Each row is a point. Each copy is the shape, with its points in the same order, turned, moved and blurred by noise. Is it also mirrored, or only turned?

Shape (8 x 2):
[[.42, -.26],
[.68, -.28],
[-.25, -.12],
[-.61, .11],
[-.42, -.02],
[.12, -.25],
[-.05, .09],
[-.61, .40]]
Copy 1 (8 x 2):
[[.43, -.40],
[.75, -.37],
[-.23, -.34],
[-.62, -.19],
[-.44, -.25],
[.16, -.38],
[-.11, -.07],
[-.67, .07]]
Copy 1 is: only turned
Copy 2 (8 x 2):
[[.43, -.27],
[.68, -.42],
[-.21, -.06],
[-.56, .10],
[-.42, -.04],
[.12, -.33],
[-.03, .18],
[-.63, .40]]
Copy 2 is: only turned
Copy 3 (8 x 2):
[[.20, -.32],
[.33, -.48],
[.02, .37],
[-.21, .66],
[-.01, .57],
[.19, -.06],
[-.11, .06],
[-.53, .60]]
Copy 3 is: mirrored

Shape (8 x 3):
[[-.14, -.30, -.09],
[.79, -.26, .01],
[.24, .15, .21],
[.27, .72, -.21],
[-.17, -.05, -.21],
[-.22, .21, .72],
[.18, -.22, -.24],
[-.21, -.13, .12]]
Copy 1 (8 x 3):
[[.02, -.22, .13],
[.94, .05, .07],
[.28, .39, .03],
[.20, .53, -.66],
[-.07, -.12, -.12],
[-.16, .67, .42],
[.33, -.19, -.08],
[-.07, .03, .19]]
Copy 1 is: only turned
Copy 2 (8 x 3):
[[.05, -.21, .18],
[.92, -.05, .02],
[.43, .31, .03],
[.18, .50, -.61],
[.00, -.09, -.06],
[.06, .67, .46],
[.37, -.20, .02],
[.06, .06, .26]]
Copy 2 is: only turned
Copy 3 (8 x 3):
[[-.22, -.07, -.31],
[.60, -.55, -.26],
[.28, -.01, .09],
[.66, .58, -.10],
[-.09, .14, -.30],
[-.13, .06, .61],
[.14, -.17, -.48],
[-.18, -.02, -.05]]
Copy 3 is: only turned
Copy 4 (8 x 3):
[[.04, -.15, -.36],
[.57, -.48, .34],
[.29, .13, .17],
[-.24, .22, .66],
[-.14, -.07, -.19],
[.43, .72, -.12],
[.02, -.33, -.06],
[.05, .15, -.31]]
Copy 4 is: mirrored

Shape (10 x 6):
[[-.23, .03, .10, -.56, .02, .15],
[.14, .00, -.24, -.35, .06, .44],
[.05, -.39, .10, .45, -.19, -.38],
[-.18, -.06, -.13, .22, -.04, -.27],
[.19, .15, .16, .14, .02, -.09],
[.25, .14, .13, -.13, .09, .15],
[.55, -.06, .02, -.58, .52, .22],
[-.10, .02, .02, .35, .10, -.10],
[-.32, -.12, .08, .38, .17, -.17],
[-.09, .12, -.30, .38, -.12, -.62]]
Copy 1 (10 x 6):
[[.15, .07, -.22, -.30, .36, .12],
[.33, .30, -.50, -.04, .06, .36],
[-.18, -.35, .04, .49, -.31, -.21],
[-.25, .05, -.13, .31, -.05, -.18],
[.17, .11, .21, .22, -.14, .05],
[.40, .18, -.01, .11, .01, .23],
[.94, .12, -.37, .10, .29, .15],
[-.19, .10, .06, .47, -.03, .04],
[-.31, -.08, -.01, .50, .19, .06],
[-.36, .29, -.03, .39, -.28, -.50]]
Copy 1 is: only turned
Copy 2 (10 x 6):
[[.13, -.54, -.16, -.20, .01, .08],
[.44, -.18, -.29, .17, -.05, .35],
[-.31, .49, .19, -.37, .13, .04],
[-.34, .19, -.05, -.14, -.06, -.02],
[.09, .10, .30, .01, -.06, -.11],
[.29, -.10, .13, .07, .04, -.05],
[.78, -.26, -.16, .20, .53, -.04],
[-.26, .23, .20, .07, .08, .09],
[-.51, .11, .26, -.02, .23, .12],
[-.53, .45, .02, .00, -.17, -.36]]
Copy 2 is: mirrored

Shape (13 x 8):
[[-.30, -.04, -.22, .33, .25, -.20, -.46, -.47],
[.17, .14, -.08, -.05, -.60, .08, -.09, .34],
[.24, -.31, .15, .59, .72, -.13, -.24, -.09],
[.37, -.39, -.38, .20, -.21, .03, .36, .15],
[.36, .18, .03, -.17, -.52, .33, .16, .38],
[-.44, -.13, -.08, .33, .06, -.19, -.02, .01],
[-.63, -.30, .41, .42, .31, -.50, -.19, -.22],
[-.33, .21, .01, -.32, .55, .31, -.53, .37],
[.16, .19, -.08, .10, -.38, .18, .44, .16],
[.30, -.16, -.01, -.31, -.04, -.06, .43, .08],
[-.01, -.30, -.07, .12, -.02, -.43, -.23, .09],
[.10, -.23, -.24, -.13, -.40, .71, -.13, .42],
[-.27, -.26, .32, .18, .11, -.07, -.33, -.51]]
Copy 1 (13 x 8):
[[.41, .00, -.19, -.27, -.01, .28, .50, -.36],
[-.15, .13, -.15, -.09, -.53, .14, -.47, .20],
[.77, .15, .20, -.05, .39, -.05, .36, .20],
[.29, -.20, -.23, .33, -.14, -.26, -.51, .24],
[-.26, .21, -.01, .08, -.27, .06, -.79, .17],
[.01, -.21, -.13, -.05, -.06, .16, .39, .08],
[.17, -.29, .25, -.23, -.06, .16, .94, .05],
[-.25, .20, -.05, -.86, .49, .03, -.02, .06],
[-.29, .14, -.09, .41, -.21, .02, -.43, .16],
[-.07, -.02, .17, .16, -.16, -.58, -.40, .00],
[.33, -.18, -.05, -.27, -.32, -.18, .17, .15],
[-.17, -.10, -.22, -.15, .07, .37, -.91, .10],
[.21, -.19, .27, -.16, -.01, .31, .36, -.38]]
Copy 1 is: mirrored
Copy 2 (13 x 8):
[[.62, -.35, -.42, .08, .06, -.04, .05, -.44],
[.15, .14, .09, -.14, -.59, .16, -.16, .27],
[.63, -.19, -.11, .44, .73, .25, -.19, .11],
[-.20, -.08, -.14, .36, -.21, .31, .13, .39],
[-.13, .30, .18, -.11, -.56, .33, -.23, .44],
[.41, -.17, -.10, -.02, .03, .04, .44, -.02],
[.73, -.40, .22, .02, .48, -.23, .46, -.28],
[.50, .06, -.29, -.84, .36, .30, -.21, .08],
[-.13, .43, -.03, .15, -.40, .22, .18, .24],
[-.43, .06, .03, .05, .02, .04, -.04, .22],
[.28, -.45, -.08, .05, .06, -.20, .04, .21],
[-.03, -.11, -.08, -.32, -.51, .81, -.17, .38],
[.40, -.37, .15, .07, .20, .07, -.08, -.54]]
Copy 2 is: mirrored

Shape (14 x 11):
[[.36, -.43, -.06, -.20, -.33, .10, -.33, .57, .08, -.07, .59],
[.05, -.28, .60, .16, .17, -.25, .06, .13, .23, -.55, .37],
[-.37, -.10, .44, .20, .11, -.24, .16, .52, -.42, -.37, -.03],
[-.61, .43, -.47, -.15, -.20, -.15, -.30, -.03, .24, -.53, -.40],
[.34, .39, .64, .31, -.14, .34, .08, .23, .42, -.19, -.29],
[.03, .47, -.42, -.35, -.30, .25, .18, -.46, -.51, -.11, -.49],
[.02, -.40, -.10, .20, -.08, .31, -.27, .03, .13, -.20, -.13],
[.24, -.36, -.20, .30, -.40, .24, .17, .36, -.76, .18, -.15],
[-.53, .45, .01, -.43, .41, .21, -.31, -.26, -.20, .08, .30],
[.56, .02, -.10, -.31, .51, -.07, -.10, .16, -.02, -.33, .62],
[-.06, -.77, .46, .21, -.51, -.33, -.03, .29, -.11, .29, -.17],
[.03, .12, -.49, -.13, -.21, .23, .38, -.02, -.28, -.04, .36],
[.01, .03, -.10, -.01, .14, -.24, .29, -.05, .06, .29, -.22],
[-.53, .33, -.25, .09, -.11, -.43, -.56, -.21, -.07, -.03, .27]]
Copy 1 (14 x 11):
[[.39, -.44, -.13, -.43, -.33, -.13, -.07, .25, -.17, .32, .63],
[.22, -.27, .53, .12, .33, -.21, -.19, .07, -.01, -.47, .41],
[-.40, -.16, .12, .41, .36, -.12, -.10, .32, -.67, -.20, .39],
[-.88, .22, -.65, -.10, .00, .05, -.37, -.01, .22, -.45, -.18],
[.18, .31, .54, .01, -.31, .33, -.22, .36, -.28, -.53, -.07],
[-.69, .62, -.30, -.17, -.22, .25, .39, -.63, -.47, -.05, -.14],
[.14, -.29, -.19, -.04, -.03, .34, -.30, -.16, -.22, -.14, -.09],
[.03, -.11, -.22, .37, -.39, .07, .19, -.24, -.94, .34, .30],
[-.74, .30, .08, -.10, .43, .45, -.02, -.17, .19, .32, .44],
[.40, .24, .11, -.49, .60, -.12, .19, -.05, -.06, .10, .53],
[-.05, -.80, .33, .37, -.44, -.23, -.21, .04, -.42, .19, -.06],
[-.07, .22, -.38, .21, -.09, -.02, .54, -.27, -.13, .06, .41],
[-.17, .22, .08, .33, .10, -.10, .20, -.04, -.02, .15, -.31],
[-.65, .23, -.21, .04, .10, -.14, -.57, -.35, .27, .27, .36]]
Copy 1 is: only turned
Copy 2 (14 x 11):
[[.02, .12, .12, -.14, -.42, .16, -.49, .32, .33, .01, .79],
[.13, -.23, .57, -.12, .03, -.35, .00, -.47, .31, -.25, .57],
[-.14, .15, .40, -.22, .30, -.17, .08, -.02, -.24, -.73, .33],
[-.19, -.06, -.41, -.05, -.37, -.43, .11, .10, .43, -.79, -.55],
[.35, .30, .75, .37, -.35, .20, .17, -.32, .19, -.26, -.16],
[.20, -.15, -.64, -.11, -.43, .38, .30, .03, -.43, -.35, -.48],
[-.34, -.28, .14, .00, -.25, .37, -.23, -.06, .42, -.26, .10],
[-.13, .27, -.17, .01, .10, .86, -.28, .10, -.36, -.36, .38],
[-.45, -.32, .02, -.19, -.55, -.49, .38, .27, -.40, .03, -.16],
[.30, -.53, .03, .13, -.15, -.23, .24, .30, .10, .18, .74],
[-.13, .41, .36, -.52, .38, .30, -.68, -.28, .12, -.12, .18],
[-.12, .08, -.54, -.04, -.43, .27, .29, -.03, -.14, -.15, .42],
[-.03, .16, -.14, -.09, .19, .06, .28, -.15, .06, .12, -.16],
[-.43, -.08, -.39, .08, -.20, -.66, -.36, -.04, -.09, -.22, -.15]]
Copy 2 is: mirrored
Copy 3 (14 x 11):
[[.24, .18, -.19, -.44, -.46, .35, .14, .52, .37, .35, .64],
[.07, .12, .02, -.26, .44, .07, .76, .00, .33, .37, .46],
[-.03, -.01, .25, -.19, .18, .03, .87, .39, -.46, .16, .16],
[-.83, .41, -.49, .24, .20, .13, .24, .47, -.07, -.40, -.15],
[-.10, .35, .65, .30, .29, .54, .37, .25, .50, .43, -.15],
[-.01, .19, -.34, .53, -.22, .65, .04, -.04, -.38, -.43, -.52],
[-.28, -.31, -.22, .03, .00, .53, .21, .32, .26, .27, .18],
[.17, -.27, -.03, .10, -.67, .67, .38, .36, -.51, .48, -.01],
[.16, -.01, -.09, .40, .36, -.09, -.18, .27, -.21, -.60, .36],
[.77, .33, -.50, -.18, .36, .25, .16, .35, .22, .18, .38],
[-.26, -.36, .25, -.31, -.59, -.09, .49, -.02, .01, .66, .15],
[.34, .17, -.45, .49, -.41, .42, .38, .29, -.08, -.11, .24],
[.11, -.02, -.21, .40, -.08, -.14, .29, .16, .05, .26, -.29],
[-.50, .31, -.41, .27, .14, -.21, -.10, .17, -.38, -.01, .47]]
Copy 3 is: mirrored
